Each row is a point. Each table stands for the endless flat space through its points: a line for two points, a plane for three, and so on. The two share one point or none. Which?
In the rows, 128 means zero.

First (3 x 4):
[[106 126 123 134]
 [ 96 106 158 129]
 [116 132 127 140]]
Second:
[[103 122 146 131]
 [ 99 123 153 127]]
They share: [107 121 139 135]

First, 5 rows:
[[107 133 136 123 126  98 137 122]
 [134 107 162 135  90 126 149 137]
 [121 129 137 113 105  95 132  99]
 [119  96 157 140 103 144 167 166]
 [117 134 132 118 108  92 124 100]]
Second:
[[117 143 148 135  95 109 139 141]
 [ 99 118 166 147  91 124 134 131]
 [117 145 156 132  94 105 133 144]
 [117 109 188 126 106 101 111 124]]
They share: [123 124 150 132 106 108 136 126]

First (5 x 11):
[[119 129 103 113 125 140 107  89 114 131 137]
 [111 120 135  73 110 129 127  94 148 138  95]
 [ 95 142 168  88 135 108 141 126 172 121 100]
 [119 114 106  90 103 150 109  72 116 149 114]
 [ 95 162 123 153 130 143  91 106 112 106 155]]
Second:
[[116 143 125  98 124  95 115 111 114 127  90]
 [103 165  98 118 124 136 107  64 151 134 144]
 [104 137 113  92 149 169 106  92 155 114 144]
 [118 156 114 125  94 121 109  66 131 135 132]
 [126 142 120 109 108 151 101  80 139 125 138]]
They share: no point

First (4 x 14):
[[ 87 136 136 133 132 102 150 169 160 153 115 128 142 164]
 [ 95 144 127 128 136 107 140 157 155 148  95 124 132 154]
 [105 157 108 120 138 111 141 135 147 138  81 126 118 157]
 [ 89 156 124 137 150 102 134 152 164 138  78 134 120 160]]
Second, 6 rows:
[[ 90 117 154 120 137 129 155 133 129 157  85  98 138 155]
 [ 96 152 116 104 108 146 159 141 164 140 117  94 104 164]
 [132 116 117 149  90 122 155 163  81 199  74  96 183 120]
 [ 88 134 147  99 146 128 155 115 149 149  86 114 111 170]
 [118 154 117 103 117 113 145 123 130 182  72 128 119 152]
 [126 154  97  99 118 107 147 127 132 165  89 133 126 148]]
They share: no point

First, 4 rows:
[[114  75 126 124 129 116 101 105 120 118 134 105 125 136 101 134 127 152
   96 160  81 138 104 151]
 [129 113 134 113 130 109  95 123 118 156 132 122 101 140 121 140 140 180
  113 146 102 129 108 118]
 [130  96 118 123 131 121 112 110 113 121 119 114 122 139 107 136 119 156
  111 163 100 148 111 138]
 [120  79 121 122 127 119 106 103 116 119 127 111 123 143 102 137 122 154
  103 164  86 144 110 145]]
Second:
[[122 108 136 129 128  99 123 124 143 118 145  72 121  94 109 123 127 161
  109 173 100 144 102 151]
 [141 104 111 116 108 107 113  99 126 147 145  81 141  97  90 146 158 139
  107 168  96 128 129 134]
 [135  98 124 124 131 149 101 108 122 135 140  99 106 121 106 128 106 168
  115 170 106 133  85 138]
 [145 105 121 129 150 139  84 119 103 124 108 138 132 154 101 130 115 141
  105 139 100 139  91 136]
 [128 111 146 130 120  95 124 124 164 119 160  53 120  83 100 117 120 161
  115 188  92 147  98 155]]
They share: [128 105 125 128 139 117 108 121 118 121 125 105 125 121 110 129 126 154
 105 154 104 140 100 143]

First, 2 rows:
[[120 112 112 129 130 130 152 173 136 123 101  89 141  91 123 143 108 112
  131 119 111 116 131 115]
 [112 114 106 115 116 116 148 159 134 115 105  97 151 105 135 137 122 106
  131 131 123 120 139 117]]
Second, 2 rows:
[[104 121 113 101 105 103 146 147 133 109  94 103 160 110 141 141 126 111
  121 146 129 128 143 115]
 [ 98 100  95 107 105 106 128 162 118 124 115 100 154 101 147 135 144  90
  139 134 126 119 137 115]]
They share: no point

First:
[[130 123 161 150 137 108 133 131  81 145 157 127 105 124 175 120 126  59
  147 130 155  98  93 172]
 [156  76 118 157 141 146 126 124 108 114 104 108  93  94 114 101 142 130
  154 157  90 117 139 137]
 [128 116 138 133 138 114 122 140  89 153 143 111 104 121 148 124 132  76
  126 129 141  91 103 159]
 [138  93 127 132 167 116 111 157 125 105 113 119 115  90 133  92 142 129
  133 132 103 112 125 122]]
Second, 6 rows:
[[127 124 161 161 157 118 152  85  87 116 118  96 170  96 136 144 126  73
  126 157 123  65 142 139]
 [129 100 146 146 154 101 119 141 127 107 121 116 105 113 170  92 130  91
  147 141 127 120 101 149]
 [123 127 119 128 176 112 103 115 130 109 120 116 111 133 159  89 137  75
  145 163 127 123  97 148]
 [137 143 158 147 172 112 150  72  92 120 105  90 154 137 136 127 134  81
  153 146 110  83 118 156]
 [141  80 184 172 131  96 155 152 101 111 123 110 117  86 167 114 125 111
  148 114 120  95 119 151]
 [147  81 133 145 146 116 118 193 104 116 152 148  61  87 165  78 148 129
  156 116 119 127 100 152]]
They share: [139 102 143 147 152 117 124 140 105 118 130 124 108 103 151 102 135 101
 147 136 122 110 114 145]

First, 4 rows:
[[134 138 124 151  91 173  91 133 114 114 137 101 145 125 106 112 162 159
  117 170 138 120 148 126]
 [110 140 110 137 111 159 103 133 106 118 141 117 117 135  96 118 150 149
  113 160 158 126 140 140]
 [122 148 116 129  99 173  99 143 102 128 143 107 111 129  88 104 146 135
  115 164 170 116 142 134]
 [ 88 102  87 163 121 144 109 138 116 107 150 132 126 146  98 117 172 168
  106 164 144 159 153 135]]
Second, 3 rows:
[[ 88 162 122 126 113 122  82 100 102 113 126 126 129 117 112 124 125 157
  132 139 143  93 120 149]
 [ 83 159 123 130 107 116  81 102 103 106 129 131 130 116 108 128 118 161
  135 138 148  90 122 156]
 [ 98 158 121 127 114 134  88 105 102 118 128 120 123 124 109 125 134 154
  124 143 145 103 123 145]]
They share: no point

First, 4 rows:
[[165 124 150 181 132 180 131 166 121 144  73 162 167 118 142 111 141 153
  150  79 108 146 141 109]
 [134 140 150 138 148 159 105 143 141 131 112 148 161 140 124 123 149 131
  127 104 111 135 146 138]
 [109 114 124 115 138 140  95 122 153 150 129 126 151 138 112 147 179 103
  118 127  96 158 149 159]
 [164 134 176 180 124 159 139 133 107 121  88 152 155 134 154 137 135 161
  149  98  91 123 170 110]]
Second (5 x 24):
[[137 129 154 138 151 159 111 134 139 125 107 142 141 141 135 141 146 142
  132 109 104 142 160 150]
 [157 114 157 144 157 155  89 146 146 113 113 125 141 160 140 122 148 126
  111  85  92 129 154 167]
 [135 129 139 150 139 154 103 134 141 125 113 138 153 146 121 115 162 110
  120 109  86 122 139 154]
 [127 129 147 102 139 158 125 122 111 133 107 134 167 146 137 135 160 132
  146 121 100 140 179 134]
 [171 102 175 132 163 145  76 152 147 113 122 111 144 170 154 136 141 137
  102  67 101 140 172 163]]
They share: [131 131 149 138 139 150 109 130 137 133 115 140 155 140 127 137 156 128
 128 113 100 138 155 140]

First:
[[119 144 113 128 157 153 109 160 130 140 115 105  98  89 167 122 149 126
  132 119 105 156 152 120]
 [118 141 124 117 159 150 111 170 139 130 110 124  80 109 146 130 162 134
  152 108 129 156 160  99]
 [141 172 129 144 119 159 183 116 144 166 117  99 116 109 151 166 163 164
  146 103 115 122 100 104]
 [131 166 135 142 111 149 179 108 158 178 131 113 120 109 145 166 153 172
  154  97 111 134  88  98]]
Second, 3 rows:
[[107 152 123 142 138 156 142 134 149 153 135 133  86 113 155 134 152 135
  147 115 107 140 129 112]
 [144 155 130 118 140 139 125 145 148 148 110  94 122  93 151 146 159 166
  146  96 120 157 121 100]
 [123 140 127 118 134 148 146 154 133 169 107 109 110  93 139 158 144 151
  155  99 123 160 133  88]]
They share: [122 151 126 130 138 149 137 141 146 154 122 116 102 103 151 142 153 148
 148 106 114 149 127 104]

First, 7 rows:
[[171 121 121 140  92 154 141 149  85 102  96 150 162 145 104 131 110 170
  109 168 106 124 151 157]
 [125 123 123 127 135 127  96 139 126 126 111 159 132 174 113 157  78 144
   93 117  92 131 151 132]
 [164 145 106 121  98 112 154 148 101 122 113 138 169 134 137 167  86 166
   97 180 119 105 119 154]
 [140 115  95 134 121 131 125 154 116 129 134 146 153 161 126 144  63 166
   88 130  93 150 137 130]
 [112 113 118 141 110 135 106 177 150 120  95 131 142 169  95 166 100 137
  129 100 132  98 132 123]
 [123  99  88 139 111 176 142 147 119 130 115 160 161 162 117 115 110 150
   87 122 101 155 162 143]
 [ 94 151 108 129  95 135 148 152 164 138  77 157 176 159 129 165 134 108
  111 128 148  73 154 163]]
Second (4 x 24):
[[127 126 127 146 100 130 124 114 130 106 112 124 141 124  92 172  80 147
   92 147 108 150 148 100]
 [158 111  98 139  83 161 113 153 109  98 113 120 155 146 107 156 100 139
   93 122 129 113 121 149]
 [178 109 104 142  84 168 132 178 112 106  95 120 147 147 120 144  97 151
   95 112 145  94 130 179]
 [129 121 121 128 119 119 134 142 127 132  94 145 142 143 114 163  98 165
  112 152 112 119 145 124]]
They share: no point

First:
[[140 169 172 154  89 128 172 128  91 116 154 140 155 139 109  95 105 117
  194 107 129 149  89  89]
 [195 125 116 123  95 104 176 134 145  75 201 127 106 180 148  76 121 121
  138 138  87 189 137  72]
 [129 137 134 141 151 114 154 150  99 145 139  95 108 160  90 106 103 155
  114 116 173 121 141 116]
 [147 128 121 139 136 105 152 147 116 128 156 100 100 166 108 101 114 155
  113 133 153 134 149 111]
 [189 127 144 133 115  88 144  96 115 149 151  95 106 154 144 122 131 147
  134 146 141 139 125 124]
 [162 145 160 162  96  80 125 100  96 169 129  95 122 130 132 140 136 161
  157 153 159 107 119 148]]
Second (6 x 24):
[[184 147 183 152  93 100 150 108 115 123 131  93  87 165  94  98 130 135
  124 124 161 143 121 136]
 [134 149 148 148 114 121 163 146 105 140 164 108 130 147  89 108 102 122
  154 146 127 130 118 114]
 [190 153 180 137 101 115 149  96 134 126 144 103 106 173 101 114 112 139
  134 130 156 151 128 125]
 [153 146 169 160  95 106 162 139  94 136 136  92  93 153  77  89 130 116
  133 131 142 132 112 135]
 [176 142 164 156  94  79 138 107  82 146 102  94  90 159 129 104 151 151
  136  93 174 130 115 134]
 [141 173 144 163  85 119 182 142  86 165 133 124 144 121 104 103 133 143
  163 130 126 136 136 114]]
They share: [150 147 150 150 110 103 151 128 101 138 146 108 124 147 115 112 116 144
 150 128 147 130 122 116]
